Every row gives one point. To make a cloud, some directions were put in groups of two or more. Within a group, all points are equally far from the middle, so they leave a hole (a ring in 2 directions, a hollow ball in 3). The other directions are filled evenly. Then the cloud was stretched, turned, moved and blurred a little. Count the holes, and give their numbers of directions, smallest first.

Cloud:
[[-13 -19]
 [ -7   1]
 [-16  46]
 [-13 -60]
 [-11  -6]
 [ 48  12]
 [-18  19]
 [-24  35]
 [  3  11]
 [ 13  29]
 [ 48 -19]
 [-41  17]
 [  2  28]]
Holes: 0

Cloud, 22 rows:
[[-26  -3 -50]
 [ 31 -31 -32]
 [ 55  47 -20]
 [  6  11 -10]
 [ -5 -40  29]
 [-60 -46  17]
 [-10  41   9]
 [-12 -46  13]
 [-41  39   3]
 [-27  11  12]
 [ -2  18 -37]
 [ 29 -26  33]
 [ 33  -4  38]
 [ 47  38  15]
 [-34 -45 -19]
 [ -6  22  32]
 [-22  30  24]
 [ 16  18 -32]
 [-26  -3 -23]
 [ 10  11  12]
 [ 12  39 -42]
 [ 39  -6 -22]]
Holes: 0

Cloud, 55 rows:
[[  4  39 -24  21  14  -9]
 [ -8  15   2  55  -4  17]
 [-47   8   4  12  20  11]
 [ 11 -16   7  22  38  18]
 [ 26 -31   9  -4  -1 -14]
 [ 35  19  -9  45 -38   5]
 [-28 -16  22  40 -11  11]
 [ 55  12  11   8 -43  -2]
 [-45 -15  -6   2  -5  18]
 [ 38  -8   0  13 -10  -2]
 [-24  -1  52 -12 -20  -4]
 [ -5  59  24   2  -1   2]
 [-13 -13  24  14  35   6]
 [ -7  14  26  10  41  21]
 [-13 -12   8  30  -4  44]
 [ -1  41 -23  14  -2 -10]
 [  8  27  31  14  36   3]
 [  2  18   9   1 -43 -40]
 [ 43 -14   9 -15  26  -6]
 [ 29  30 -23  14 -12 -10]
 [-26 -52  14   8  16  18]
 [ 16 -13  -7  10 -13 -22]
 [ -7   6  26 -14 -15  10]
 [ 28   4 -38  24  33   7]
 [ 25  18  27  31  -5   1]
 [ 11  -7 -27 -19   3 -19]
 [ 10 -14 -13 -36  14 -13]
 [-12 -19  28  26 -11  26]
 [  8  25  31  39   1  24]
 [ 18 -24 -14   0 -14 -18]
 [-25  39   5  26   5   6]
 [-23 -46  19  23   2   7]
 [ 18  -9   5  22  38  13]
 [ 33   6 -19  12 -25  -5]
 [-11  48   9  11   4  23]
 [-17 -10  10 -15  40  20]
 [-33  -9  30   9   8  12]
 [-45  -3 -15   5 -18 -25]
 [  3  14 -28  -3  33  32]
 [-54 -13  -2 -10  35   7]
 [-11  18  28 -32  21  -3]
 [ 28 -26   3 -11  -6  -4]
 [-10 -25  18  13  32  -2]
 [ 10 -36 -19  32 -34  12]
 [ 22  -4  11  31  16  33]
 [-17  25 -13 -17  10 -23]
 [ 10  -1 -20  -5 -33  -8]
 [ 26 -11  -3  49 -22  34]
 [ 25  18   1  26   3  -9]
 [  2   9   1 -27 -33 -24]
 [ -5  38  27  -3  46  14]
 [-17  37  -6  28  -3  -5]
 [-12   7  30  -1 -33 -47]
 [ -2 -20  39 -16  23   6]
 [ 36  60 -13   6  21 -15]]
Holes: 1 (3)

Cloud:
[[ 21  17   6 -32  25  17  35  10]
 [ 19  -8  25  -8   1 -13 -27  38]
 [-21  17  -1 -44   8 -20  19  36]
 [ -7  43 -16  11   4 -11  -9   4]
 [  6  31  -2 -37   2  16   6 -13]
 [-11  25  11  22  -8 -37 -14   0]
 [ 29  31  15  25  12  11 -15  32]
 [ 48 -17  17  18   5   7 -16  16]
 [-24 -22  -5 -36   0 -11  15 -22]
 [ 11  22  27  29  -1  -2 -25  18]
 [ -9   2  27  17   7 -36 -21  40]
 [-10 -13 -26  -4  22  57 -10 -16]
 [  3   3 -42  10  19  52  -8 -19]
 [-10 -38   1 -18  34  -6  12  15]
 [ 12  16  28 -34  -9   3  18  -5]
 [ -9   6   9 -16 -23  -4 -32   6]
 [  3  32  15 -11   7 -30  29  12]
 [ 11 -25 -19 -10   9  11  -4  23]
 [-11   8 -52   4   2  18 -23 -10]
 [-23 -14 -12  23 -20  23 -14 -21]
 [  4  -8 -27 -16  22  21   4 -60]
 [  5   2  46  -8   5 -26   5  21]
 [ -6  17 -18 -28 -14 -10  -9  32]
 [ 39  -1  17  -1 -23   2 -23  -1]
 [ 25 -22  13  10  13 -19  21 -34]
 [ 35 -40  -1  -2  23  18 -12  -2]
 [  6 -20   0  -3  27  10  21  13]
 [ 19 -14  11  40  -9  -6  -8 -12]
 [  0   6 -23 -10  37   9 -45   8]
 [-16 -18 -15  19  11   2   5  21]
 [ 14 -18  -5  -6 -24  39 -10 -29]
 [-27   9  -6   6   8  -9  20 -33]
 [-16 -11  18  -4  -3 -28  31  -8]
 [-15  -7 -23  13  -3  32 -40  12]
 [ 16  26 -38  21  10  17 -23 -18]
 [  4 -22 -22   7  25   9 -59  -1]
 [ 19 -20 -30  -9  -1   9  -6 -39]
 [ -7   5   7 -39  18   6 -11  41]
 [ 15 -41 -11   2   6  10 -42 -16]
 [ 31  28 -14 -22  -1  13 -13  10]
 [  4  -3 -22  15  -4  -8 -41 -32]
 [ -1  -4 -18  -4  -6  -7  34   0]
 [  1   6 -47   4   9  34 -27  -5]
 [-19  47   9  -7  -6 -16  31  24]
 [  5  -6  23 -29  15   0 -26  24]
 [-40  -1  -8 -23  14  46  -3   4]
 [-13  15  13 -40 -10 -14  28   9]
 [  3  -8  29 -28  10  -6 -19   8]
 [ -1  23  22 -28   3   2  11  59]
 [ 19  10 -23  31  -9  17 -18 -44]
 [  4  32  43 -10 -31 -20  19  28]
 [-18  28 -17 -35  21  35  -3  10]
 [  7  -3 -23  12   7   1  17  15]
 [-21   4 -37 -19  38  13   6 -39]
 [ 12  15  13 -10 -12 -43  -1  17]
 [-10  11 -45   5 -14  14 -19 -19]
 [  7  -8  27 -19  14 -35  17 -11]
 [ -5 -35 -17 -25  25  12   9  13]
 [  8  -5  31  12  -1   9  25  -9]
 [ -2  16 -34  25   9  11 -15   9]
 [ -9  28  -1 -45  -7  11  15   2]
 [ -4  -4  15  35 -18 -30 -22  19]
 [ 39 -37   2  -2   7  20 -15 -37]
 [ 24 -50 -15  -3  27  17 -35 -16]
 [ -4   3  32 -19  -1 -44  10  10]
 [-24  21 -22  13   2   8 -28  33]
 [-20  13  16   9   7 -13 -27  -4]
 [-11  49 -14  11 -10  20  -8  36]
 [ 30   0  -2  -3 -18  11  32 -17]
 [-13   4 -13  26  -9  28 -29  19]
 [  8   5  14 -30  16  17 -27  27]
 [  1   2  -6  39 -16 -27 -14 -14]
 [ 22 -21  28   3   2   8  20  -9]
 [  6 -31  -4 -17  26  43 -14 -28]
 [  0 -37 -16 -23  34  36 -12 -16]
 [  0  28  11   8  14  -4  18 -32]
 [ 17  -9 -15  14 -15  36 -24 -42]
 [ 13 -31  -7 -18  12  34   0   8]
 [ 35  16  47  14   3 -14 -10  25]
 [-10  40  -8  11  -4 -21   2  36]
 [ 15  39  -6 -15 -12  17 -16 -12]
 [  9   5  21 -18  15  19 -25 -16]
 [ 11  -6  34  10  38 -14   4  -3]
 [  6  34   6 -24  -4 -16  14  43]
 [ 12  22   7  37 -21  -7 -20 -10]
 [-11   9  25 -18  18 -13  10  50]]
Holes: 3 (2, 2, 2)
